Each row of a before or after table is a point. The points were changed in one or more steps. Then noise was added and the rows were shuffled. The steps act on columns, c1 being the first. Name the steps. A step turns or swaps two columns, mirrors them in a line or flattens them onto one, adds a multiple of one to another, or multiplies or shifts one. Angles are multiples of 10 degrees, from the lower column toward the higher: turns from -170 to 170, lines from 10 to 170 but not 90. Use the fewest steps. Two steps may share a column if one is a turn and the other turns, adds or multiplies; they go together, in the order done. Otherwise the lowest column goes first.

Before:
-0.6	0.7	-3.7
0.6	0.2	-1.1
-3.0	4.0	-0.9
4.2	1.2	-2.2
-2.8	-3.5	1.3
-2.0	-3.3	0.0
-3.2	-0.7	2.9
-1.5	0.0	-4.4
-4.5	0.6	-2.9
1.1	-3.0	1.3
2.9	-4.8	4.2
-2.8	1.8	-0.3
-1.2	-8.4	-3.0
-4.4	-5.5	3.3
After, 14 rows:
2.2	4.9	1.8
5.5	-2.3	0.3
-1.0	-5.5	3.2
-0.1	0.2	-1.7
-1.7	3.8	3.5
1.7	-0.4	1.4
-0.9	3.4	0.6
1.8	6.7	2.8
0.4	-2.1	-5.1
3.2	-0.7	1.1
-4.6	4.3	-1.0
1.3	3.8	5.1
4.2	2.3	0.1
-1.5	3.0	4.4
Steps: turn c1 and c3 by -140 degrees; shift c2 by 3.0

Before:
-3.0	1.8	-3.5	-1.0	2.9	0.0	-1.9	2.6	2.8
2.3	-3.1	-1.3	0.7	1.5	-0.4	0.1	-2.2	1.6
-2.3	1.0	0.2	2.2	-1.3	4.3	1.6	-0.1	0.6
5.5	2.1	-1.2	-0.6	1.2	0.9	3.5	4.0	-2.6
-3.5	-1.3	2.0	3.2	0.3	-1.4	1.4	-0.7	-2.0
-1.3	0.1	4.2	2.1	0.6	0.2	1.1	-0.2	3.3
7.6	3.0	0.1	-0.3	-4.4	-1.5	-2.8	2.0	-3.8
-4.3	-2.2	1.8	7.7	3.8	1.9	-0.6	1.6	0.6
7.0	4.0	0.3	-2.0	0.5	-1.4	-2.3	-4.5	-2.4
After (9 x 9):
2.5	1.9	-1.2	0.6	1.5	-0.3	0.1	-2.2	1.6
4.1	-4.8	4.2	2.1	0.5	0.2	1.1	-0.2	3.3
-7.7	5.9	-1.2	-0.6	1.2	0.8	3.5	3.9	-2.7
1.2	-3.1	0.1	2.2	-1.3	4.2	1.6	0.0	0.6
3.3	-6.6	-3.7	-0.9	2.9	-0.1	-1.9	2.6	2.8
-10.8	8.2	0.1	-0.2	-4.4	-1.6	-2.7	2.0	-3.9
-9.8	5.5	0.3	-2.1	0.6	-1.3	-2.3	-4.4	-2.4
1.4	0.5	2.0	3.2	0.3	-1.3	1.4	-0.7	-1.9
5.1	-2.5	1.9	7.7	3.9	1.9	-0.5	1.5	0.6
Steps: add -1.5 times c9 to c1; turn c1 and c2 by 130 degrees

Before:
-2.4	1.0	-0.4	-0.3	0.9	-0.2	2.1	-0.1	0.0	1.3	-0.4	3.3	-0.7	-5.4	2.6	-0.7	-3.8	3.7
-0.2	2.9	-4.1	-3.5	3.3	-1.3	-2.1	2.4	1.3	2.2	-2.9	1.7	-1.1	-1.2	3.8	0.9	3.7	3.6
-2.7	1.8	-1.5	-0.8	-1.8	0.3	1.0	1.2	-4.8	2.0	-4.1	1.9	-3.3	-3.3	1.8	-2.5	0.1	5.1
-1.2	5.0	-4.4	-5.1	1.8	-7.0	0.9	1.4	3.7	-0.4	-0.6	-2.3	-2.3	3.3	3.2	1.3	5.2	0.2
-0.4	-3.9	0.7	0.3	-5.4	3.3	0.3	3.1	-4.0	2.1	1.5	1.9	-1.0	2.3	-3.5	-5.7	-0.8	1.8
-0.5	-1.6	1.6	-0.6	-4.1	0.4	1.6	4.1	-4.4	3.3	-2.7	5.8	-0.9	-2.0	2.3	-2.8	-3.2	1.3
4.0	2.7	3.2	-4.5	-5.2	-2.4	-3.3	2.7	-5.2	3.4	6.2	-4.0	-1.4	4.9	-4.3	-2.9	3.8	-4.2
0.2	2.0	-0.7	-4.1	1.8	-0.8	3.6	0.0	2.0	3.8	-4.4	1.9	-2.9	-1.1	4.1	0.7	-2.0	5.2
After (8 x 18):
-2.9	-2.2	2.9	-0.5	1.4	0.0	3.3	-2.6	-5.1	0.7	-4.4	1.9	-3.2	3.1	2.0	-0.9	-0.2	5.2
-2.8	-1.0	1.7	0.2	-0.8	-0.2	4.6	0.2	-0.6	0.1	-0.6	3.4	-0.9	6.0	2.5	-1.2	-3.9	3.6
0.1	-0.5	3.8	-5.0	-1.7	-0.6	-0.2	0.8	2.2	-1.1	-4.2	2.0	-3.4	5.8	4.1	-2.3	-2.0	4.8
-0.9	0.5	4.0	-3.3	-3.7	-1.2	1.4	-0.5	1.4	3.9	-2.3	1.8	-1.2	-2.4	4.0	-3.2	3.8	4.4
4.1	-3.6	1.2	-4.1	3.4	-2.3	-3.6	-5.0	-5.1	-5.3	6.4	-3.7	-0.6	-6.9	-3.9	-2.4	3.6	-3.8
0.1	-5.0	1.4	0.4	3.1	3.0	-2.6	-5.4	-4.5	-1.8	1.6	2.1	-0.7	-0.1	-3.6	5.0	-1.0	1.7
-1.2	0.6	2.7	-4.9	-2.5	-7.0	-3.1	-0.5	3.7	5.0	-0.2	-2.0	-2.3	-0.2	2.7	-5.2	5.6	-0.3
-0.6	-2.6	1.9	0.2	1.8	0.1	1.2	-5.4	-4.4	-3.5	-3.3	5.7	-0.8	3.3	2.4	1.9	-3.2	1.3
Steps: turn c2 and c16 by -100 degrees; multiply c3 by 1.3; turn c3 and c10 by -120 degrees; turn c5 and c8 by 150 degrees; turn c7 and c14 by 110 degrees; multiply c14 by 1.6
